Each row is a point. The window is the flat piece filled in between its corners: a triangle in 3 columns, a solid with four corners in 4, and so on. A path goes straight from each point to the next, and from the last back to the first. After which points does the path pass through the window?

Window (4 x 4):
[[-76 -89  55 -52]
 [ -8  25 -33 -15]
 [ 40  24 -13  -4]
 [-16  25  24 -23]]
Path:
(1): [-60 -41  24  19]
(2): [-22 -36  16 -88]
(3): [ 33  16 -16 -25]
(4): [13 14  1 53]
(5): [-12  -7  -5  36]
(6): [  5  17 -10 -69]
(7): [ -2  25 -29 -47]
(8): [-16  15 -23   6]
(9): [-60  -4   5   9]
(10): [-42  -7 -10 -59]
(11): [  3  35 -25 -32]
(12): [ -3  38 -26  30]
Through the window after points: 1, 5, 7

Window (6 x 6):
[[  4 -83  20  15 -27 -22]
 [  0 -82   3 -20  19 -33]
 [-40  20  -4  13  31 -40]
 [ 22 -41   0  20  20 -27]
 [  9  48  -8 -91  28 -55]
 [-41  11 -59  48   9 -30]]
Path:
(1): [-33   8 -21   9  10  25]
(2): [ -7  -4 -19  14   3 -70]
(3): [  6   9  -7 -39  21 -78]
(4): [ 13  10  -4 -46  26   0]
(5): [ 12 -68  -9   7  -2  13]
(6): [ 21 -69   0  18  -7 -61]
(7): [-18 -34   8 -26 -21 -95]
(8): [ -3 -29  -1 -13  -4  27]
Through the window after points: 3

Window (8 x 8):
[[ 36  -8  23 -13 -19  14  50  16]
 [ 37 -74 -41  -5  -7  -4 -13  31]
 [-27  47 -28 -25 -29 -91  11  26]
 [  3 -14 -10 -13 -65 -12  15  24]
 [ 14  21   9  27  15  54 -63  16]
 [-17 -69  22 -22 -40 -44 -10  15]
 [  6  10 -69  56  27  12  27  52]
 [ 50  16   2  44 -30  -2  27  37]]
Path:
(1): [ 23 -16  -6   0  -6  15 -20  55]
(2): [ 21 -24 -19  28  -4  12 -21 -29]
(3): [  8  -3 -25  14 -37 -40  49  -2]
(4): [ 19  -5  -5 -18 -17 -34  34  89]
(5): [-10   9   0 -23 -33 -44   2  61]
(6): [ -3   2 -28   1 -37 -48  17 -17]
(7): [ 13 -14 -34  36 -26 -18   0 -34]
(8): [  6 -23 -10   0 -18 -23  -7  68]
(9): [ 12 -26   0 -18 -18 -21   3  56]
(10): [  9 -32 -23  12 -25 -17  18 -38]
(11): [ 32 -36 -32  42 -25  15   3 -17]
(12): [ 15 -17   7 -10 -10  30   2  95]
(13): [ -3 -38  11 -41 -26 -26  -9  84]
(14): [ -4 -52   2  16 -30 -28   6 -29]
(15): [ 21 -13  -8  -4 -34 -27  11 -25]
(16): [ 15  -3  21 -32 -33 -25   9  81]
Through the window after points: 1, 5, 9, 13

Window:
[[ 37  37  -1   7   6  54  49   3 -35  -1 -36]
 [-19  54  32  18  -1 -49 -56   5 -13  33  -6]
 [ 40 -43  -3  31  -8 -53  -5  53  -6  37 -11]
 [ 14 -23  28  14  10  43 -43 -22 -21 -46 -13]
 [ 23 -10  -2 -50  28  47  56 -35 -60  50 -32]
 [-49  -9   1  25  72  12 -26  18 -29  50 -46]
 [  2   0 -22   5  71 -17 -12   0  10 -24 -29]
 [ 29  19 -15 -15  26  29 -36  63  16 -37 -18]
 [  2  16 -37  -6  17  42 -18 -36 -71  10 -42]
 [-45 -43  55  19 -17 -56 -13  74 -35 -25 -19]
 [ 21  27 -37  -2 -30  -1   5 -16  55   9  -1]]
Path:
(1): [-13  -7   7  10  -3 -13  -1  30 -13  -6   2]
(2): [-15  14 -26  32  33  -8   2  44 -26  13  47]
(3): [ 20  20  18 -22   1 -19 -21  11  -1  26 -72]
(4): [ 30  -1  21  -1  17  -3 -34 -18  -2  20 -94]
(5): [-32  16 -16  16  43   2 -16  22 -27  -6  27]
(6): [  6  22 -31  15  16  27  38   7 -36   4  30]
(7): [ 33  14  31  -8  -1  14  -8   4   6  -4 -95]
(8): [ 20  -1  15  -2 -14 -14 -20  13  -6 -13 -54]
(9): [ 18   6  -2  15   7  -4 -18  21 -15  -3  31]
(10): [ 14  19 -13   1   0  14   6  -3   0   1  11]
(11): [ 15   1  -7  -4  -7   7  -1  -7  10  10 -46]
(12): [ -4 -11  19   4 -13 -27 -19  17  12   6 -69]
Through the window after points: 4, 6, 10, 12

Window, 12 rows:
[[ 16   4  16 -24  22 -12 -32 -18  56   8 -20 -11]
 [-59  37 -20 -18  13 -17  -6  -9  80  -2  -8 -17]
 [ 14  50  -3  14  12 -13  -3  43  43  26 -16   2]
 [ 13  28 -19  -1   8   1  21  31 -57 -95  14   6]
 [ -3  36   2  -1  56  25 -16  52 -55 -53  32  17]
 [-24 -38  34 -26 -17  26  33  52 -48 -29  -2  28]
 [-18 -19  28   6 -12  -6  25  11 -28  27  43  19]
 [-42 -17 -40 -11   0 -22 -61 -14  22  -1 -33  -2]
 [  7   0 -29   6  50  39  27  21 -55 -38   2  12]
 [-24  18 -26 -21 -26  36 -48 -24  22 -13 -20 -17]
 [-30 -58  29  38 -16  20  -4  13  20   2  18  31]
 [ 17  28 -38 -32  19   0   7  53  28 -21  37   0]]
Path:
(1): [  3   6 -18  -8  26  12   7  37 -10 -24  17 -14]
(2): [  3  30 -33 -17  16  18   6  11   1 -28   2  60]
(3): [-13  21 -17 -18   3   6   8   5  -6 -34   9  73]
(4): [-22  -1 -11   4   2  14   3  42 -19 -22  17 -46]
(5): [-21  -1  -8   6   8  -1   4  36   9 -21   0 -68]
(6): [-20  22 -11 -18   7   0  -2   4   7 -29  -1  39]
(7): [ -4  17 -15 -18   6   7 -16 -11  16   0   0  71]
(8): [-25 -15  -4   8  14  16 -12  34   8  -6  -5 -69]
(9): [-21  -3   9  -9  -8  -5 -18  15  23  -5   6 -26]
(10): [-26  19   2 -17 -10  -8  -3  -4  28  -3   6  50]
(11): [-11  19 -13  -9  12  17   1  18 -11 -21   7  36]
(12): [-17   6 -14   8   8  20  -4  33 -11 -21   8 -22]
Through the window after points: 1, 5

Window:
[[ 44 -21  18  18 -45 -40  41 -89  -2  37  -2  14 -27 -42]
 [ -4 -25  36   6 -27 -18  24 -11 -23 -75  -8 -72   0  -8]
 [ 67 -17  10  14  21  21   3 -16  10   2 -42 -23 -36 -16]
 [-29 -25  27   9  20  35  28 -21  18  19  38 -19 -50  -1]
 [  4  39  72  82  53 -13  24   6 -34 -15 -40 -65  31   2]
 [-51 -44  -9 -31   7  33  36 -49 -15  19 -44 -39  -9  -6]
 [-22   9  12  -1   4  17   1 -72 -28 -15 -26   0  47 -20]
 [  6  -4  -1  -3   2 -16   8   2 -35  31   9 -33  -5 -15]
 [  3 -46  75 -13  16 -43 -23 -43 -20 -28  -5 -14 -11 -18]
 [ 46 -26  -3  33  26 -22  42 -16  20  16  71 -25  73  -3]
 [-16  13 -15  75  65 -11 -10  47  22  39 -22 -33 -10  13]
 [ 32   2  59  -3  31 -11  -8  30  23 -11 -50   4  25  -8]
 [ 23 -54  27  13 -14  15 -35  35 -20   0 -58 -14   4  -2]
 [ 25   3  29  -3  16  -9 -37 -39  63  95   0   5 -26  21]]
Path:
(1): [ -3 -11  22  20  23   2  -6  -7  24  21 -11 -41  10 -40]
(2): [ 17  -3  41  36  21   4  -4 -15  14  17 -13 -42   0 -36]
(3): [ 31   1  11  12  28 -11  30 -12 -25   2 -30  -5  -8  58]
(4): [ 18  -7  27   6  19 -11  -3 -19  11  21  -4  -3   0  25]
(5): [ 12 -13  32  12  18  -2  -7 -18  28  34 -10 -21   0 -30]
(6): [ 26  -5  34  28   5 -10  -7  -5  17   8  -5 -35   8 -41]
(7): [ 32  -3  37  24  18 -20   4  -7  -2   6 -11  -5   2  12]
(8): [ 36 -13  13  16  24  -9  23 -23 -13   6 -16   7 -14  69]
(9): [ 17 -13  32  23  11  -4  -9 -16  13  12 -23 -41 -10 -70]
(10): [-18 -28  39   4   7   8 -16 -18  13  10 -43 -60 -14 -72]
(11): [ -1 -11  28  -4   9  -4  10 -30 -30  -6 -33  -7 -20  35]
(12): [  4 -18   9  12  22  -5  26 -14 -24   1 -16   9 -24  59]
(13): [-13 -15  20  11   9   7   5 -13  11  16  -1 -50  -6 -36]
(14): [-14 -22  26  16   7  23   5 -17  38  36  18 -54 -22 -69]
(15): [  2 -16  18   5  20  -1  34 -20 -28  -6  15  13 -19  61]
(16): [ 12 -11 -11  29  29  -9  31 -11 -22  18 -13   0 -17  67]
Through the window after points: 2, 4, 8, 12, 14, 16

Window, 14 rows:
[[ 55  12  -3 -68 -26 -36 -26   6 -49  58  -4  73   6 -51]
 [ 67   1  59  -4  41  12 -62 -16  40  37 -20  -9  23  20]
 [  9 -13 -23  70   4  36   1 -35 -18  87  16  62 -28   1]
 [-47 -15   2 -24 -20 -49  -7 -31  28  32   8  14 -25  90]
 [-23   2 -24  27 -19  18 -12 -27 -30  70  27 -34  29  -5]
 [-16 -33 -30   2  70  47  30  -1 -25  43 -13  -6  24  41]
 [-15 -25  -3 -31  22  -4  78  32   9  64  18   7 -95 -12]
 [ 17   1  -7 -28  15 -49 -89 -25 -31 -15  51  22  31  -1]
 [-23  26  66  14  47 -50 -23   0 -53 -32 -17 -16  20  15]
 [-13  36 -71  68  -9   2   6  13  11  74 -32   5   0  -5]
 [ -2 -11   7  12 -10 -55  17  37 -21   7  14  -4  34   1]
 [ 49  31  27 -17   8 -70  61 -10 -26   7  -6 -41  -1 -18]
 [ 11  -4  -7  -5 -15  33 -15 -34  12 -21 -10 -37  59  -7]
 [ 11 -44  -9  29  24  19 -11   3 -56   6 -11 -50 -10  14]]
Path:
(1): [  8 -26   4  -5  34 -40  -5 -23   1  61 -12  13   4 -35]
(2): [ 28  16   6  -4  -7  -1  -6   2 -25  16  12  23 -12  25]
(3): [ 48  52  -4  -2 -16   3 -16  15 -27   8  41   0 -11  25]
(4): [ -6 -12  -1 -10  15 -37  -3 -12  -9  34   5  11   9 -10]
(5): [-10 -63   4   6  32 -29 -19 -73   3  45 -22  -2   4 -22]
(6): [ 23  34  12   9 -11  19   5  41 -49  11  41  10   5  31]
(7): [  9  27   0   1 -14   8  -2  16 -19  21  41   1  -8  38]
(8): [  1 -30   9   4   6 -65 -22 -34   6  44 -42   3   0 -31]
(9): [-14 -27 -23  27  17 -17 -11 -21  -5  55 -23   0   5 -19]
(10): [ 14  36 -23  15  -8  -8  -3  14  -8  34   2   7  10  12]
(11): [ 34  26   9   5 -28  -6  18  37 -21  15  29 -11  -4  49]
(12): [  5 -14   3  12  21 -29   8 -19 -15  36  -7   4   8 -21]
Through the window after points: 9, 11

Window (14 x 14):
[[-33 -10   4   2  30 -20  -2  29  90 -24  15  12 -28 -18]
 [ 24 -40 -35  21  84 -27 -14  26  51  18  34 -25   7  -2]
 [-59  -8  11  43  22 -28 -36  40   1  23 -33 -32  21 -45]
 [  2 -18   1 -24  16 -27 -12 -41 -16 -16 -62  72 -65  28]
 [-10  21 -38 -91 -39 -13   9 -68 -11 -19 -66  19 -21  20]
 [ 69  26 -11 -47  23   4   6  -2  28 -37 -50  48   2 -12]
 [-12 -21 -41  30   4  -3  17  60   9  32 -17 -20 -52 -47]
 [ 20 -11  15 -43 -34   0  26  -4  20  22 -53  35  -8  50]
 [-45 -21 -50  66  38  -1  50  28  28  32  -6  13  27 -40]
 [-29  52  -8  34  49  27 -14  45  29  49  39  -1 -17 -18]
 [-23  -1 -28  83 -51   8 -20  19  -1 -38  29 -13   9  20]
 [ 32 -15  11 -95  53  27  63   1 -13 -49 -18  25  -1  15]
 [ 64 -11  40 -56  15 -57  40 -66  -5 -25   3  24  -8 -24]
 [-27  20  -2  73  34 -13  20   7  36  -1 -27 -60 -17  -4]]
Path:
(1): [-10  -9  -8  15  -2  35 -36 -33  12  -8  -9  -2  -1 -14]
(2): [-10 -17   1   8  13  28   6  -2  32   2 -27  18   3 -12]
(3): [-11   8 -36   7  10 -78  30  24  -6 -13   5  13 -36  22]
(4): [-18  10 -22  17  50 -89  39  38  -5  10  30   5  11  10]
(5): [-11 -10   9  -1   3  17 -13  -9  15   0 -40  -5  -5 -32]
(6): [  3 -37 -23  11  40  13 -16   8  50   6   6   0  -4 -24]
(7): [ 15  14 -15  11  62 -83  20  33   6   1  14 -20  -3  38]
(8): [  7  15   4 -29  38 -59  45  31  16  -9 -31   6 -33  13]
Through the window after points: 2, 4, 6

Window, 14 rows:
[[-36  -2  23  21 -75 -18 -57 -29 -52 -22 -42  24  23  -3]
 [  5  16  -7  35  29 -35 -31 -37 -35  34 -25  30  20  14]
 [-11   8 -20   1  37  -6 -13  15   3 -20  44 -37 -23  27]
 [  7  44  34  14  30  17 -75  40  14 -57  57 -20 -47 -19]
 [-71  58 -13  40  20  41  16   8 -21  33  21 -12 -15  21]
 [ 42  14  -7  22  -2 -12  91 -10  46   2 -33 -95 -62  -8]
 [ -2  -3 -65  -3  11  60 -11   7  -7 -14   4  20  32 -15]
 [ 37  23  27 -45 -24  21  13  -3 -17 -13  10   5  27 -17]
 [-45   9 -34 -22  15  16  -9  28  53 -13 -39  25  33 -15]
 [-39 -26 -30  14   0  58  11  39 -35  38 -12   7  -3   0]
 [ 16  19  40  -6  -3  47  91  -4 -31 -32 -18  25  42  -1]
 [ 16   7 -12  28  -8  13 -13  23  13   4  19  11  22  14]
 [  8  -6  11  12  -9  50 -26  -5 -11  -4  52  19 -57  19]
 [ -6  38 -49  15  35 -34 -11  23  -3   0  19  46   2 -10]]
Path:
(1): [-30 -16  18  36  17  26  15 -12   4   2  32   7   3 -41]
(2): [-26  -1   9  19  -8  12   2  -1  -6  -6  10 -14   7 -20]
(3): [ 33  42   0  -3  -7  26  -5   8 -15 -14 -22   4 -19  38]
(4): [ -1  41   7  24   0   1 -37   9 -23 -30 -24   8 -16  41]
(5): [-10   6  15   9  -5  10 -30   3  -6 -15  27   2   0 -32]
(6): [  2  14  10  24  12  -2  -7  -4  10 -14  29  -1   4 -18]
(7): [ 14  33 -24 -25   7   8   6  17  -8 -15  -4 -24 -29  34]
(8): [-11  37 -31   5 -17  22  -2  46 -41 -17 -53   7   2  42]
(9): [-29 -16  -7  13  35   8 -10 -12  31  20  53  13   2 -45]
(10): [-14  -9  -4   4  15  15  20 -26  -5  12  47 -11  14 -46]
(11): [ -1  36  -5   3   0  20 -25  33 -10 -28 -27  11 -18  30]
(12): [ 14  60 -26  18  -7  -2 -12  26 -12 -26 -18   2 -26  43]
(13): [-11   6   6  12   3   9 -19  -7  -3 -10  11   4   9 -15]
(14): [ -6 -12 -23  24  36 -19  32  -5   5  17  50 -13  24 -51]
(15): [ 16  14   3  -6 -20  24 -17  10  -3 -23 -19  -1 -15  20]
(16): [ 10  31   4  -6 -17   9 -14  14 -19  -9  -4   2 -22  39]
Through the window after points: 4, 8

Window (14 x 14):
[[ 33  23 -13   5  41   8 -17  15  12  10   7 -10  31   7]
 [ 16  40  18   5   1  14 -27   6  -4 -18  27   3  34  33]
 [  8  10  24  62  20   3  15 -16  38  42  16  -1   6 -31]
 [ 13  21  -3   7 -18 -12  -1 -21 -26  17  10 -17  -1  11]
 [  6   9 -18 -10  55  17  -3 -10  17  18 -11  58  11  -4]
 [ 14  23  24  -1  25 -13 -14   0  37  29  -7 -29  -1  -4]
 [ -7  40 -19  95 -13   5 -12   8 -19 -18 -34  -8  -6   8]
 [  1 -26  16  11 -57  25 -39  -6   7   9   0  -2  31  -8]
 [  7  14 -15  -8  22   1 -13  17  18  31  22  19 -20   3]
 [ 15 -24  13   4  -4 -15 -10 -13  14 -27  11 -13  39   9]
 [ 17   5  -3  28 -13   7  17  10   7   7 -21  22   2  -6]
 [ 18  32  12  35 -10  31 -12  -8  11  -2  19 -43 -19  11]
 [  0 -38  25  -3   5  20  -4   7 -13   3   8  20  32   5]
 [-27  10 -21   0 -10   8  27  16  -3  -5   3 -26  18   0]]
Path:
(1): [18  5 -4 14 14 11 -5 -2 15 12  3 -3 19 23]
(2): [ 15  23   6   7   2  -4 -20  13  -7  -8   9  -3  19 -31]
(3): [  1  13  13   3 -10   4 -10  15 -14 -27  11   0  10 -42]
(4): [-1  5 -5 14 -7 12  1  1  9 11  0 -5 19 14]
(5): [  8  11   1  30  -7  19 -10  -5  21  11   2 -15   1  29]
(6): [  7  31   1  18  10   3  -6  13 -22 -10  13  -7  -7 -42]
(7): [ 13  21  -3   9  18  -1 -22   4   6  -2   1  -6   1 -25]
(8): [13  9 -5 20 12 13 13 10 15 33 12 -5 29 53]
(9): [10  9  0 16  4 13 -5 -5 17 16  7 -1  6 21]
(10): [ 11  18   8  12   6  15 -16  -2   2  -4   4  -1  10 -10]
(11): [ 14  16   3  16   2   9 -11  -5 -22 -20  -3 -10  11 -44]
(12): [  2   7   5  38 -11  10   2  -1  14   7  -6  -9  16  24]
(13): [ 4  4 -5 19  0 12 -2 -1  6  5  4  5 17 23]
(14): [ 11  11   3  12   2   7  -5   6 -10 -13   6  -2  11 -31]
(15): [ 10  23  -2  28   1   4 -22   8  -9 -17  -6  -6   4 -27]
(16): [  8  17  -8  46  -1   9  -1   4   4   8 -12   0  11  19]
Through the window after points: 1, 3, 5, 7, 9, 15

Window:
[[ 33  38 -42  38 -11 -23 -58 -17 -35  -1  -3  -3  21 -65]
 [ 25  -4  18 -34 -52 -63  33 -44  60 -13  14 -10  21 -14]
 [ -2 -50  30 -39 -30 -20 -31  -8 -18 -95  42 -25  43  14]
 [ 21  38  24 -23   4   9  28   2 -15 -85  28  -6  15  28]
 [ 29  34  22 -40 -47  13  -6  13  37   7 -11 -60  44 -36]
 [  1 -21   5  27 -23  47  41  23 -68 -17   8   4  40  32]
 [ 27  19 -39  16 -13   8 -16  20   6 -18  14  47  12  -8]
 [ 20  30 -82  20 -29  28  20  29   7 -41  -9 -22 -17  -6]
 [-14  12   0  47  23 -30  -7 -11  18 -26 -18  48  16 -20]
 [ 10   6 -20 -10 -17 -30  35  16  16  52 -14  -3 -26 -10]
 [ 39 -64 -56  51  23 -26  25  15  -6   6  41  -9   7  -5]
 [  7   2 -37  15   6  35   4 -30  15  -9  33   7 -21  29]
 [  9 -21  81  32 -38 -29 -21  -6  21 -35  13  26   4 -23]
 [  0  -6 -47  -4 -16   3  36   5  37 -22  41   0 -18 -49]]
Path:
(1): [ 44  11 -18 -17  -9   3  14 -12  13 -41 -30  21  11 -27]
(2): [ 39  -9 -20  -9   1  23  -5  -7   7 -53   9   5  18 -11]
(3): [ -8  30 -17  15 -28  -5  24  14   6 -31  32  -8   3 -10]
(4): [  1   9 -20  23  -4 -12   5 -10  14   3  34   6  -1  -5]
(5): [ 69 -48 -42 -26 -20  51  15  19   2 -66 -25 -21  15 -18]
(6): [ 25  13 -28 -13 -11   2  27   0  -2 -12 -20 -15 -15 -14]
(7): [  7  13 -28  15 -33  -5   7  24  25   0  17  -9   8  -7]
(8): [  4  17 -26   6 -26 -23   2  14   0 -12  23  -5  12 -12]
(9): [ 61  -5 -12  11  -5  70   7  -2  37 -32 -47 -33  10 -29]
(10): [ 32 -34 -12 -18 -17   5  27  -8 -14 -21   2  -3   5   0]
(11): [  5  20   2  16 -18   8   1   9  -6 -31  31  -7  20   7]
(12): [-20   6   3  28 -49   2   6  31   6 -44  50 -27  28  14]
(13): [ 44 -27   0 -17  33 -25  14 -41  -9  -1 -35  21  -6 -31]
(14): [ 33 -18 -48   8   8  19  26   3  21 -36 -28 -12  -4 -32]
(15): [ -4  23 -12  16 -25 -13   5   6   7 -18  23   9   9  -6]
(16): [-21  15 -11  63 -18 -25 -42  14  -9  16  52 -15  15 -19]
Through the window after points: 4, 6, 8, 14, 16

Window (14 x 14):
[[  8 -47 -15  25 -16  -5  13  95 -21  13   2   8 -26  38]
 [ 12   7  16 -44 -42  33 -47 -46 -20 -25  50  -4  70 -23]
 [ 13  62 -24  15   5  40  -3  63 -15  -4  12 -36 -21  56]
 [-57  -2  10 -19 -38  -9 -26 -28  -7  37  43  66 -33  19]
 [  7 -24 -11 -35 -21  -5 -24  -3  -7  16 -28 -15  11 -17]
 [ 92  -6  15   4 -40 -42  59 -23 -54 -51 -32  -6   2 -10]
 [ 11   0 -30 -28  45 -28   6   5   1 -21  33  21  51  39]
 [-22   9  20  30  25  -3  33   0  24 -62 -31   0 -18  -9]
 [-60  21  19  51   8 -58 -61  31 -47 -12  60 -32  15 -39]
 [ 48  43 -29 -15 -92   7  -1   6  22  -2  29 -13   7  25]
 [-41   2 -47  23 -19  -7 -54  17 -32 -17  35  39 -24 -20]
 [ -9 -36 -23  16  12  30  54   2 -26 -38 -26 -87  -1 -21]
 [-19  23   5 -40  56 -20  47  32  35  17  18  53  22 -42]
 [ 59 -46  -1  -7  10  -7  13   2  -1   3  14 -10 -18  -3]]
Path:
(1): [ -5   3  14 -24  -9 -24  14  31  -2 -76  16 -19 -23 -17]
(2): [-11   2  -5  51  24  24   7 -23   8  36 -25  30  31   9]
(3): [ -9  -8 -26  20 -19   6 -27  -4 -24   1  21  13  22 -11]
(4): [-18  27   7 -30 -21 -22 -32  21 -14 -42  46   3 -29 -12]
(5): [ -2  24  15 -49  17 -36  29  29  14 -57  16 -20 -41  -4]
(6): [-12  -4 -13  24   7  -3  -8   8 -19  30  17  31  46 -22]
(7): [ 17  11 -15  54  -5 -15  -9   3  -6  -1  16 -13  15  -2]
(8): [-10  -3  -5 -17 -25   1  -5  24 -24 -31  10   1 -20   9]
(9): [  0   4  -2 -35  -5 -11  -4  38 -23 -30  25  -3  -3   3]
(10): [ 14  26 -27  18  37   5  18   0  18  16  10  11  32  28]
(11): [ 18  15  10  36   5  16  20 -12   5 -22 -43  17  19 -18]
(12): [-61 -16   3 -25  11 -34   3  34   8 -64  53 -28 -51  18]
(13): [ -2 -16  -2 -24 -18 -17   7  16 -14 -29   7 -13   0  -4]
(14): [ 13 -20 -11  28  -9   8  -1   4 -13  11   5   8  14 -10]
(15): [ 13  11   4  51 -12  -3   4  -1 -21  20 -12  13  72 -15]
(16): [ -8  -6 -19 -39  25 -33  -5  18 -12 -41  42 -15 -17  16]
Through the window after points: 1, 3, 5, 9, 11, 15
